Each point is reached from the start by the listed moves, each made once or not at all, plus a little noise. Is the number of moves made odd or even? Then give how often each move was made.
(in the rows, 128 means zero)

Moves:
(1): [197 155 121]
(2): [ 87 202  86]
Start: [106 155 152]
Points:
[102 158 146] -> even (0, 0)
[175 186 141] -> odd (1, 0)

Moves:
(1): [223 112 138 119 148 147 126 103]
(2): [132 181 118 129 113 139 115 138]
(3): [124 137 203 126 135 128 117 105]
(4): [134 125 129 216 117 109 118 145]
(5): [121 143 116 147 203 141 113 142]
(6): [111 119 124 147 120 198 131 128]
(7): [140 148 145 164 132 132 246 128]
(8): [134 123 146 124 130 128 123 215]
Start: [101 135 122 113 131 149 167  74]
Points:
[204 170 142 101 140 176 147 144] -> odd (1, 1, 0, 0, 0, 0, 0, 1)
[214 203 126 249 204 177 249  92] -> odd (1, 1, 0, 1, 1, 0, 1, 0)
[ 99 144 131 128 209 165 146 172] -> even (0, 0, 0, 0, 1, 0, 0, 1)

Moves:
(1): [196 136 125 127 144 113 127 130 113 136 130 126 135 126 124 137 134]
(2): [118 203 154 114 133 110 125 110 132 136 140 129 121 140 131 133 118]
(3): [132 112 212 115 130 124 132 129 112 113 115 120 136 128 131 127 125]
(4): [139 140 144 217 118 132 130 128 138 132 135 153 138 133 120 126 124]
(5): [127 124 129 133 186 120 124 116 130 112 129 138 111 127 127 123 131]
(6): [142 130 128 119 124 193 123 116 117 111 123 126 111 138 141 130 130]
(7): [125 126 129 125 143 124 209 130 124 130 121 124 136 134 116 131 116]
(8): [132 149 131 132 141 132 124 200 122 115 125 135 119 127 131 115 139]
(9): [148 121 148 115 123 141 114 138 200 137 132 135 114 144 134 127 123]
(10): [122 127 134 134 147 141 124 137 124 180 119 124 124 128 126 139 125]
(11): [136 122 131 119 128 135 130 132 117 137 203 133 132 134 123 111 134]
(12): [134 134 123 112 117 130 132 131 122 127 118 192 136 128 128 134 120]
(13): [120 136 126 124 136 141 131 130 140 126 130 123 176 124 130 129 125]
(14): [126 124 130 125 125 128 120 135 118 118 126 121 134 212 107 138 143]
Start: [145  95  91 133 126 125 148 133 129 112 123 143 115 125 155  94 145]
Points:
[172  81 226 189 146 142 213 162 184 152 104 155 130 233 115 121 136] -> even (0, 0, 1, 1, 0, 0, 1, 0, 1, 1, 0, 0, 0, 1)
[177 202 147 175 184 201 124 174 213  88 131 247 118 162 174  86 127] -> even (0, 1, 0, 1, 1, 1, 0, 1, 1, 0, 0, 1, 1, 0)
[159  98 186 120 157 201 136 203  87 121  95 137  94 132 170  95 150] -> even (0, 0, 1, 0, 0, 1, 0, 1, 0, 1, 0, 0, 0, 0)
[249 182 244 175 212 121 121 209 147 147 187 239 110 247 129  98 149] -> odd (1, 1, 1, 1, 1, 0, 0, 1, 1, 1, 1, 1, 0, 1)

Moves:
(1): [156 129 131 143 132 130 123 126 132 113 146 126 123 125 138 142 113 121
 136 115 146 137 127 128 124 127 128]
(2): [130 202 119 124 129 130 137 141 125 103 116 130 135 124 117 134 119 131
 126 129 128 133 126 143 122 113 119]
(3): [130 137 179 120 101 137 128 147 125 129 105 108 133 107 139 123 121 140
 140 148 133 129 121 123 128 130 131]
(4): [119 142 137 189 159 149 101 113 136 131 132 151 124 111 136 123 127 120
 137 131  99 141 134 134 122 133 130]
(5): [120 110 139 106 189 117 135 133 112 111 125 112 121 109 116 134 122 141
 126 128 145 131 141 135 112 145 123]
(6): [124 129 127 117 123 163 125 126 132 125 122 117 137 124 131 125 125 123
 128 120 132 132 131 125 128 128 119]
(7): [129 122 114 140 127 134 185 127 140 121 115 122 127 137 131 146 114 106
 133 135 119 132 130 131 127 120 141]
(8): [131 127 108 136 126 130 117 169 135 113 141 118 119 122 123 132 144 126
 127 139 124 131 136 129 118 122 127]
(9): [134 129 135 117 126 123 122 133 169 137 125 124 145 139 135 136 125 121
 118 121 129 122 126 128 114 125 146]
(10): [146 140 122 124 146 148 133 136 114 168 139 141 118 131 145 128 114 138
 130 132 116 134 139 126 122 126 135]
(11): [118 125 136 124 123 136 144 121 129 129 162 126 125 131 137 124 126 138
 119 133 131 120 129 136 128 132 132]
(12): [135 114 127 117 138 142 140 138 136 120 135 169 146 124 129 134 139 135
 123 130 127 129 119 124 129 123 117]
(13): [137 127 127 131 130 117 128 126 115 129 126 119 158 131 133 122 135 128
 129 138 128 120 119 131 128 146 134]
(14): [128 121 138 133 134 131 115 129 135 122 133 130 133 178 117 135 110 134
 130 135 125 126 129 119 121 129 134]
(15): [128 131 134 128 128 134 130 134 112 122 114 134 128 135 182 135 143 131
 124 122 116 120 126 118 122 119 123]
(16): [112 132 126 126 127 128 123 132 111 133 134 130 129 120 122 165 134 122
 129 133 130 133 146 124 137 128 137]
(17): [135 131 133 135 123 135 128 116 126 142 116 131 123 139 118 121 165 131
 126 129 134 124 137 138 123 130 133]
(18): [128 117 110 130 122 131 129 129 135 124 126 127 131 118 123 136 125 180
 122 134 129 128 140 121 128 130 133]
(19): [115 134 123 119 125 137 122 130 130 136 132 123 119 131 130 135 141 134
 178 118 136 110 125 125 121 134 114]
(20): [145 135 115 122 127 120 106 118 136 119 125 129 127 130 135 123 132 127
 130 170 130 132 130 123 114 131 122]
(21): [111 122 100 155 110 127 127 152 147 141 125 145 119 132 133 127 128 117
 118 130 181 115 138 127 123 133 117]
(22): [115 132 139 127 131 128 121 128 145 141 135 119 135 140 135 127 143 138
 131 123 136 176 128 118 129 142 121]
(23): [125 127 135 134 118 128 131 125 126 124 126 139 128 116 139 107 124 118
 140 121 123 130 168 134 131 123 147]
(24): [134 122 127 119 121 136 119 123 129 129 116 127 108 139 122 132 111 130
 135 119 123 138 122 199 113 138 128]
Start: [148 141 131 142  94 129 106  88 154 113 144 138 111 140 132 149 117 151
  99 130 115 126 148 123  81 116 117]
Points:
[166 249 199 191  94 204 135 102 195 149  75 154 105 152 220 153 114 144
 136 134  66 196 196 207  27 107 159] -> odd (0, 1, 1, 1, 0, 0, 1, 0, 1, 1, 0, 0, 0, 0, 1, 0, 1, 0, 0, 0, 0, 1, 1, 1)
[153 227  97 164  46 204 141 186 190 107  95 130 112 122 229 156 113 189
 111 197 144 180 221 107  40  96 114] -> even (0, 1, 1, 0, 0, 1, 1, 1, 0, 1, 0, 0, 0, 0, 1, 0, 0, 1, 0, 1, 1, 1, 1, 0)
[172 227 117 149  49 196  76 182 154  71 116 150 141 118 195 201 188 154
 150 189 198 106 164 117  35 116  74] -> odd (1, 1, 1, 0, 0, 1, 0, 1, 0, 0, 0, 1, 1, 0, 1, 1, 1, 0, 1, 1, 1, 0, 0, 0)
[165 180  88 125 137 166  92 155 190  48 182 138 124 136 145 169 119 170
  91 168 210 183 158 205  15 162  68] -> even (1, 1, 0, 0, 1, 1, 0, 1, 0, 0, 1, 1, 1, 0, 0, 0, 0, 0, 0, 1, 1, 1, 0, 1)
[145 204 151 221 135 221 109 164 163  56  90 125  77 153 164 231  99 131
 123 152 155 156 199 205  11 117 113] -> even (1, 1, 1, 1, 1, 1, 1, 1, 0, 0, 0, 0, 0, 1, 1, 1, 1, 0, 0, 0, 1, 0, 0, 1)

Moves:
(1): [155 137 124 129 128 140 138 124 115 123 133 127 122 124 136 133 127 121
 136 126 132 135 119 117 128]
(2): [123 174 122 136 123 123 125 133 130 125 118 132 123 130 130 142 143 131
 133 124 121 139 124 135 130]
(3): [141 123 166 123 139 127 132 138 107 131 113 121 121 113 116 140 132 120
 132 145 152 114 113 138 124]
(4): [128 126 133 163 128 126 126 133 127 124 122 128 128 122 119 133 127 125
 116 125 129 133 133 130 129]
(5): [122 132 124 142 180 120 124 121 124 107 134 123 136 141 122 144 123 123
 132 126 126 139 121 125 118]
(6): [118 125 138 129 140 154 137 128 128 136 125 124 138 121 138 122 128 141
 130 126 122 139 132 129 131]
(7): [125 121 131 129 130 115 169 128 128 120 129 131 114 134 121 135 133 132
 125 119 112 129 131 120 120]
(8): [121 123 102 121 129 138 135 161 127 133 127 118 118 121 102 137 127 131
 121 136 134 133 136 121 124]
(9): [138 135 145 135 140 130 128 134 163 137 138 117 132 147 124 129 132 129
 131 110 133 131 127 116 116]
(10): [135 140 109 136 139 111 136 126 116 177 132 129 121 117 134 127 116 135
 113 137 126 137 119 128 116]
(11): [125 141 137 130 137 128 130 147 118 122 180 139 119 132 139 109 121 132
 121 129 138 131 142 150 133]
(12): [127 129 131 118 130 129 120 137 122 125 111 154 135 132 133 123 124 137
 115 131 129 139 140 117 118]
(13): [127 123 132 132 133 125 136 141 109 130 118 125 167 126 127 129 141 136
 147 129 137 134 134 127 124]
(14): [118 138 123 126 122 134 125 132 105 125 119 127 125 167 130 113 132 119
 121 122 128 126 118 123 119]
(15): [131 138 119 129 124 123 134 142 140 139 117 106 122 122 173 127 133 117
 126 138 119 128 138 126 120]
(16): [126 123 126 117 127 128 123 126 126 138 133 133 131 135 129 159 131 129
 119 117 127 130 130 137 135]
(17): [138 118 120 142 141 136 122 131 135 120 133 154 112 121 137 112 182 118
 130 145 130 129 124 132 121]
(18): [135 126 128 139 134 128 116 127 131 120 113 116 121 135 141 124 141 172
 120 121 136 124 144 124 136]
(19): [119 122 125 136 127 126 120 128 123 126 119 142 122 123 138 136 116 145
 164 126 125 118 127 123  97]
(20): [125 130 128 133 120 143 131 127 129 124 132 126 130 134 126 131 124 134
 126 168 120 125 125 118 131]
(21): [116 142 115 128 130 139 138 118 127 122 124 133 130 132 129 128 125 119
 121 135 172 134 136 135 124]
(22): [116 130 136 129 118 108 118 122 119 121 128 116 115 124 126 129 127 129
 135 134 134 174 124 125 114]
(23): [140 130 128 126 132 134 130 125 115 143 128 118 114 130 109 127 119 123
 141 135 121 132 164 131 121]
(24): [135 122 127 133 128 127 131 134 147 125 118 128 123 137 124 126 126 131
 131 132 122 135 125 157 123]
Start: [137 121 118 136 132 114 129 171 103 129 148 109 121 141 117 131  93 137
 110 154 126 115 114 132 134]
Points:
[177 136 142 178 167  96 137 216  47 194  79  80 127 108 144 136 102 179
  97 188 152 137 173 127 100] -> even (0, 0, 1, 1, 0, 0, 0, 0, 0, 1, 0, 1, 1, 0, 1, 0, 0, 1, 0, 0, 0, 0, 1, 0)
[139 151  75 188 186  74 176 155  61 162 137  84  70 137 147 202  63 127
 129 166 142 195 148 119  47] -> odd (1, 0, 0, 1, 1, 0, 1, 0, 0, 1, 0, 0, 0, 0, 1, 1, 0, 0, 1, 0, 1, 1, 1, 0)
[130 119  75 191 219 172 185 203  30 113 130 130 109 174  89 175 142 135
 147 153 158 162 158 120  62] -> odd (1, 0, 0, 1, 1, 1, 1, 1, 0, 0, 0, 0, 1, 1, 0, 1, 1, 0, 1, 0, 1, 0, 1, 0)
[170 139  97 158 220 127 197 207  20 143 106  89 110 142  79 169  89 184
 102 227 189 154 160 101  80] -> even (1, 0, 1, 0, 1, 0, 1, 1, 0, 1, 0, 1, 1, 0, 0, 0, 0, 1, 0, 1, 1, 0, 1, 0)
[166 133 117 160 201  97 116 162   7 155 138 118  59 158 114 173 120 119
 149 189 147 168  96 130  48] -> even (1, 0, 1, 0, 1, 0, 0, 0, 0, 1, 0, 0, 0, 1, 0, 1, 1, 0, 1, 0, 0, 1, 1, 0)
[173 159 138 162 156 155 189 196  74 133 119 107  58 116 162 158 150 140
 173 229 102 125 129 125  78] -> even (1, 1, 1, 0, 0, 1, 1, 0, 0, 0, 0, 0, 0, 0, 1, 0, 1, 0, 1, 1, 0, 0, 1, 0)
[119 156 109 182 219 146 138 225  73  92 164  77 126 203 132 124  92 200
 155 142 201 201 136 144  58] -> odd (1, 0, 0, 0, 1, 1, 0, 1, 1, 0, 1, 0, 1, 1, 0, 0, 0, 1, 1, 0, 1, 1, 0, 1)
[154 197 130 194 228 144 147 190 100 107 189 111 118 170 121 125 151 133
 159 169 177 232 148 180  85] -> even (1, 1, 0, 0, 1, 1, 0, 0, 1, 0, 1, 0, 1, 0, 0, 0, 1, 0, 0, 0, 1, 1, 1, 1)

Moves:
(1): [141 130 132 132 122 117 137 139 134 127 118 126 155 118 141 153 122 118
 132 129 148 135 144 111 121 121 134]
(2): [138 148 123  92 134 139 130 139 131 104 133 134 127 116 113 138 137 128
 123 130 122 136 143 117 113 139 125]
(3): [140 148 146 122 140 125 114 133 139 133 136 126 128 111 127 131 138 129
 120 128 126 129 119 124 128 124 130]
(4): [132 132 126 127 108 122 120 134 122 118 129 117 131 123 122 127 132 125
 124 141 128 112 130 132 122 140 137]
(5): [129 131 111 127 143 129 127 136 120 122 140 127 124 135 131 136 123 139
 135 129 127 131 151 130 131 124 125]
(6): [139 135 117 131 131 145 125 115 109 123 130 128 110 121 140 112 141 129
 125 123 125 136 130 128 139 137 127]
(7): [122 115 127 143 142 135 144 123 124 125 113 129 129 130 133 124 135 136
 135 135 129 136 118 121 128 133 143]
(8): [128 125 129 124 132 138 137 136 126 134 133 135 131 122 121 116 139 119
 120 130 136 136 123 127 127 129 134]
(9): [132 153 115 132 131 134 119 129 142 137 132 114 114 117 122 114 134 133
 132 106 129 136 135 125 128 126 128]
(10): [128 126 116 114 128 116 149 130 121 131 134 134 130 125 140 134 146 135
 127 128 121 121 115 124 128 141 128]
(11): [126 133 127 127 133 133 118 130 118 131 142 120 134 135 132 126 128 131
 129 127 121 137 127 122 128 131 136]
(12): [130 134 127 126 122 126 143 122 124 134 132 127 122 124 116 117 129 134
 128 120 131 137 118 125 142 128 125]
(13): [138 134 119 117 141 140 124 138 121 132 105 121 131 142 134 130 133 128
 122 138 140 127 126 132 127 129 133]
(14): [136 130 125 130 128 139 115 159 111 120 150 133 111 135 120 128 112 140
 127 128 120 132 134 128 121 129 108]
(15): [122 123 136 135 123 130 122 138 124 113 131 130 129 125 123 122 128 124
 128 114 142 125 140 123 130 151 128]
(16): [126 114 127 112 113 135 128 128 121 123 126 144 118 126 102 130 130 128
 132 125 130 124 135 121 123 132 132]
(17): [139 128 134 118 122 155 124 135 150 110 129 124 123 130 128 113 148 136
 125 138 106 119 100 120 137 112 130]
(18): [101 125 129 130 129 126 139 143 135 133 142 134 136 115 121 122 110 143
 122 135 136 125 140 105 137 122 118]
(19): [139 125 134 118 124 129 146 110 141 137 123 126 124 120 122 126 124 128
 141 127 124 125 125 128 130 138 129]
(20): [135 134 142 123 121 118 121 118 141 114 143 124 120 129 127 122 114 118
 130 131 134 122 123 112 118 119 138]
(21): [122 134 141 133 114 125 136 120 116 152 127 112 103 121 124 123 136 122
 123 116 118 127 136 132 137 119 125]
(22): [125 145 122 106 123 130 127 142 129 135 132 123 136 123 144 121 150 133
 129 149 157 139 131 136 124 129 109]
(23): [119 123 123 141 119 131 128 116 131 141 123 134 127 144 120 141 128 132
 118 133 126 132 147 134 128 128 120]
(24): [128 131 135 124 124 140 127 136 132 130 133 128 134 129 141 119 130 144
 119 119 128 132 109 143 132 116 139]
Start: [136 129 115 126 126 144 128 142 139 131 139 133 113 135 151 139 147 117
 127 134 132 143 123 119 121 125 139]
Points:
[144 208  93  74 138 152 122 186 116 123 182  90  90  87 153 127 226 143
 123 128 145 165 160  97 111 175 142] -> odd (0, 1, 1, 1, 1, 0, 1, 0, 1, 1, 1, 0, 0, 0, 1, 0, 0, 0, 0, 0, 1, 1, 0, 0)
[139 163  87 158 145 184 152 199  91 141 151 105  70 110 149 115 142 159
 126 100 170 182 184  71 154 139 123] -> odd (1, 0, 0, 0, 1, 1, 1, 0, 1, 0, 0, 1, 1, 1, 1, 0, 0, 1, 0, 0, 1, 0, 0, 0)
[124 138 110 117 151 191 161 185 153 127 151 138 117 134 156 121 189 186
  95 143 139 147  98  95 162 128 148] -> odd (0, 0, 1, 0, 1, 0, 1, 0, 0, 1, 0, 1, 1, 0, 1, 0, 1, 1, 0, 0, 0, 0, 1, 1)
[116 124 107 132  77 180 132 170  87 153 172 146  57 118  96 115 150 131
  94 138 127 144 175  99 134 139 113] -> even (0, 0, 0, 1, 0, 1, 0, 1, 0, 0, 0, 0, 0, 1, 0, 1, 0, 1, 0, 0, 1, 0, 1, 0)
[152 181  74  25 100 208 163 197 161 131 163 144  75 116  99 118 190 176
 118 154 141 161 133  79 127 145  87] -> even (0, 1, 0, 0, 0, 0, 0, 0, 1, 1, 0, 1, 1, 1, 0, 1, 1, 1, 1, 0, 0, 1, 1, 0)
[206 187  84  47 122 249 155 187 148 104 160 133  73 118 129 102 199 165
 127 150 170 203 141  82 118 119 139] -> odd (1, 1, 0, 0, 1, 1, 1, 1, 1, 0, 0, 1, 1, 1, 0, 1, 1, 0, 1, 1, 0, 1, 1, 1)
[144 166  74  97 137 180 122 193  91 107 209 132  57 127 122  96 137 163
 124 102 155 162 161  58 139 160 129] -> even (0, 0, 0, 0, 1, 1, 0, 0, 1, 1, 1, 1, 1, 1, 1, 1, 0, 1, 0, 1, 0, 0, 0, 0)
[151 141 110  89 152 174 151 207 116  69 198 155  96 128 148 124 159 148
 122 126 141 163 128  93  97 157 155] -> odd (0, 1, 0, 0, 1, 0, 1, 1, 0, 1, 0, 0, 0, 1, 1, 0, 0, 0, 0, 1, 0, 0, 0, 1)
[ 97 181 107 105 135 176 136 177 141 139 194 112  91 110 127 111 170 140
 113 133 172 193 202  67 115 136 130] -> even (0, 1, 0, 0, 1, 0, 1, 1, 1, 0, 1, 0, 0, 0, 1, 0, 0, 1, 0, 1, 1, 1, 1, 0)
[194 145 149 108 116 207 144 208 152 106 134 118 126 104 143 110 182 144
 114 145 156 153  75  96 132 140 172] -> even (1, 0, 1, 1, 0, 0, 1, 1, 0, 0, 0, 1, 1, 1, 1, 0, 1, 0, 1, 0, 0, 0, 0, 1)
[160 165 131  36  96 218 125 187 133 103 150 110  94 127 135  91 220 128
 105 178 145 155  89  97 102 117 182] -> even (0, 1, 0, 1, 0, 0, 1, 1, 0, 0, 1, 0, 1, 0, 0, 1, 1, 0, 0, 1, 1, 1, 0, 1)

Moves:
(1): [130 151 122 139 129 118 145 131 146 136 123 113 140 107 104 137 125 133
 161 144 125 136 136 137 121 117 123]
(2): [149 139 130 137 124 117 156 127 123 115 136 130 124 157 128 114 122 108
 121 147 125 154 134 122 114 125 113]
(3): [123 137 140 113 135 124 143 129 126 132 119 132 130 119 128 135 122 124
 125 125 133 130 115 125 123 121 126]
(4): [111 111 136 110 126 148 143 117 141 133 137 107 126 140 152 123 112 137
 129 124 131 130 156 143 149 124 122]
(5): [120 140 124 136 123 104 147 132 153 154 134 120 143 142 130 120 122 145
 121 114 116 132 129 155 113 109 140]
(6): [125 150 123 124 126 130 136 111 108 125 114 131 129 145 129 120 133 106
 127 102 135 142 136 110 148 123 111]
(7): [150 124 131 130 140 124 135 145 111 132 135 135 149 140 118 148 131 125
 107 127 123 123 125 153 128 115 117]
(8): [131 129 139 130 126 123 128 145 136 131 129 136 116 129 127 127 137 123
 134 134 129 109 127 132 128 141 131]
(9): [133 128 115 129 131 133 129 124 146 134 124 131 127 125 140 114 128 140
 137 136 128 124 124 116 126 142 144]
(10): [143 149 137 131 119 120 133 129 114 141 142 137 116 136 127 130 142 109
 140 120 131 146 120 141 132 144 147]
(11): [128 139 151 129 128 133 123 131 143 139 150 103 135 130 130 127 137 113
 143 124 137 110 129 139 125 134 125]
(12): [120 124 108 128 116 132 127 125 125 127 134 133 130 134 143 131 130 118
 128 124 130 119 135 137 124 126 121]
(13): [122 139 135 125 123 139 124 130 131 126 120 124 133 131 130 119 123 125
 129 135 115 128 115 131 113 130 123]
(14): [120 129 132 110 127 123 123 110 140 116 120 113 118 119 123 120 139 131
  99 114 131 127 135 128 149 115 143]
(15): [141 129 128 143 108 121 121 116 127 125 118 121 154 125 143 150 124 125
 138 150 134 109 129 111 155 119 109]
(16): [114 127 130 144 118 129 127 132 106 114 127 142 116 132 134 123 110 118
 123 118 158 140 142 138 145 124 150]
(17): [134 132 154 111 142 129 137 150 143 131 118 110 120 156 151 140 115 145
 118 135 139 142 115 131 115 150 119]
(18): [112 121 126 122 125 135 133 126 120 122 138 137 134 138 124 140 126 135
 128 123 138 133 130 122 135 124 131]
(19): [123 121 124 135 126 123 127 126 139 124 133 132 142 122 128 116 138 144
 129 112 129 128 104 125 120 147 129]
(20): [123 129 115 116 131 129 128 121 119 164 124 121 136 144 109 120 131 126
 123 136 135 119 100 134 137 142 129]
(21): [140 147 131 150 123 111 125 119 130  99 124 117 104 133 132 121 117 161
 134 114 145 116 109 117 146 138 126]
(22): [121 124 140 125 134 138 124 108 136 128 137 137 124 127 113 122 141 140
 147 125 149 135 125 128 127 136 116]
(23): [153 114 136 115 114 128 152 145 147 132 124 131 135 133 113 123 147 122
 135 128 142 131 124 115 110 113 114]
(24): [130 138 125 124 131 114 118 144 132 125 124 115 137 109 142 100 142 118
 132 124 133 117 117 126 126 108 114]
Start: [135 139 141 141 110 110 129 103 116 132 125 124 117 129 133 125 144 131
 112 122 100 129 121 162 136 124 145]
Points:
[146 210 202  97  96 115 206  83 160 180 136  57 102 194 128 118 161 133
 184  84 197 149  85 183 159 154  90] -> even (1, 0, 1, 1, 0, 1, 0, 0, 0, 1, 1, 1, 0, 0, 0, 0, 1, 0, 0, 1, 1, 1, 1, 0)
[191 218 181 182  73  66 180 141 153 141 166  95 140 240 192 142 135 142
 126 145 127 113  75 204 121 159 126] -> odd (0, 1, 0, 0, 1, 0, 1, 1, 1, 1, 1, 1, 1, 0, 1, 0, 1, 1, 0, 0, 1, 0, 0, 0)
[148 199 182 122 105 114 181  56 112 120 127 104  90 249 160  60 132 158
  82  74 181 194  70 186 193 183 139] -> even (0, 1, 0, 1, 0, 1, 1, 0, 1, 1, 0, 0, 1, 1, 0, 1, 1, 0, 1, 1, 1, 1, 0, 0)
[147 194 161 157  86  42 164 116 124 114 111  74 159 213 162  92 119 172
  49 107 157 136  37 192 168 106 124] -> odd (0, 1, 0, 0, 1, 0, 1, 0, 0, 0, 0, 0, 1, 1, 1, 1, 1, 1, 1, 1, 1, 0, 0, 1)
[150 162 179 108  55  85 223  98 186 191 147  70 149 225 193  89 145 117
 104 114 180 153  93 202 150 137 161] -> odd (0, 1, 1, 1, 1, 0, 0, 0, 1, 1, 1, 1, 0, 1, 1, 1, 1, 0, 1, 1, 0, 0, 1, 0)
[126 173 131 133  66  99 200  80 124 135 141 103 144 187  90  83 177  80
 120  85 175 156 116 163 152 106 126] -> odd (1, 1, 0, 0, 0, 1, 0, 0, 0, 0, 1, 1, 0, 1, 0, 1, 0, 1, 1, 1, 0, 0, 1, 0)
